Each row of a before or after table is a point. The points were changed in one or more steps. Then noise was added and the rows were shuffled. The steps act on columns, c1 being the first. Write out the steps. A step turns or swaps two columns, mirrors them in a line or flattens them onto one, adds a multiple of one to another, or multiplies or shifts one. Angles are multiples of 10 degrees, from the lower column toward the higher: turns from -170 to 170, lines from 10 to 170 but not 90. Use the fewest steps. Two steps may share a column if one is a turn and the other turns, adds or multiplies; they go together, in the order done. Otherwise the lowest column goes first.

Before (8 x 3):
[[ 25 -25 -47]
 [-58 -24  29]
 [ 12  11  38]
 [-32  23  22]
 [ 29  -7 -23]
 [ 35  27 -30]
 [ -9  11  -8]
 [-26 -60   8]]
After (8 x 3):
[[ -8 -11  -3]
 [ 12 -11  15]
 [-31 -23   9]
 [ 29   8  -9]
 [ 34 -26 -13]
 [-58  24  12]
 [-26  60   4]
 [ 24  25 -19]]
Steps: multiply c2 by -1; multiply c3 by 0.4

Before:
[[  4 -10 -24   8 -16  15   8  42]
 [-10 -15  39  -9  -9 -22   0  17]
 [  7 -40   8  16 -12 -11   8  -8]
 [-15 -28   5   1 -27  -6 -15 -22]
 [ 32  13  -1  14  48  26 -52  60]
 [-11  16  15  35  -3  21   8  21]
 [-17  -4   5  10   8 -25   1   8]
 [ 20  -6  12 -19  -1 -17  -5  -8]
 [-25 -21  20  -3   6   6  14 -10]]
After (9 x 8):
[[-17  -4   5  25 -12  13   1   9]
 [-10 -17  39   8 -28  23   1  16]
 [-15 -28   5   5 -45   4 -16 -24]
 [  7 -43  10  20 -32  -2   9  -8]
 [ 22  -6  11  -3 -20  25  -8  -8]
 [-26 -20  19  -6 -14  -2  13  -9]
 [-13  16  15  12 -23 -37  10  21]
 [  4  -9 -24  -4 -34 -16   8  41]
 [ 31  12  -4  -6  26 -29 -53  61]]
Steps: mirror c4 and c6 in the line at 160 degrees; shift c5 by -20

Before:
[[ 15 -30  38  29   4   9  -2  21  -6  16  -1 -22 -21 -26]
 [-11 -33  23   9 -23  -8  44  45  57  18 -46 -36  -9 -22]
 [-33 -40  35 -15  20 -18   9 -18   0 -25   4  12  10  -5]
 [ 26 -36  -1  28  23  27 -47  47  36  -4   2  13  17   5]
 [ 12  17  23  38 -33 -11 -44 -20  -7  16   6   8  21 -14]
 [ 47  35 -35 -31  -5  15 -11 -15  54 -35  -9   0 -44 -27]
 [ 42  46 -35 -28 -19  18  14  16 -10 -11  33 -21  -2 -27]
 [ 44  15  41   2  27 -45 -27  -8  20  34   9 -10  23  30]]
After:
[[ 39  53  24  30  -7  20  20  18  -8 -11  30 -18  25 -27]
 [ 27 -61  11 -37   0  24 -49  45  38   5   1  11 -12   4]
 [-12  -8 -20   7  23 -13  46  37  57  14 -46 -37  -8 -23]
 [ 48  28   0  31 -17  18  -9 -16  51 -33  -5  -1  55 -31]
 [-31 -33 -22   3 -29 -13   8 -17   0 -27   7  11 -30  -4]
 [ 15 -32 -34 -22  13   6  -1  20  -5  18   3 -23 -12 -24]
 [ 41   5 -19 -25 -20 -51 -29  -3  24  23  14  -8 -46  31]
 [ 13  -2  -6  -5  51 -11 -43 -26  -5  16   2   4 -30 -17]]
Steps: add 0.5 times c7 to c2; turn c3 and c13 by -140 degrees; turn c4 and c5 by 140 degrees; turn c6 and c10 by 10 degrees
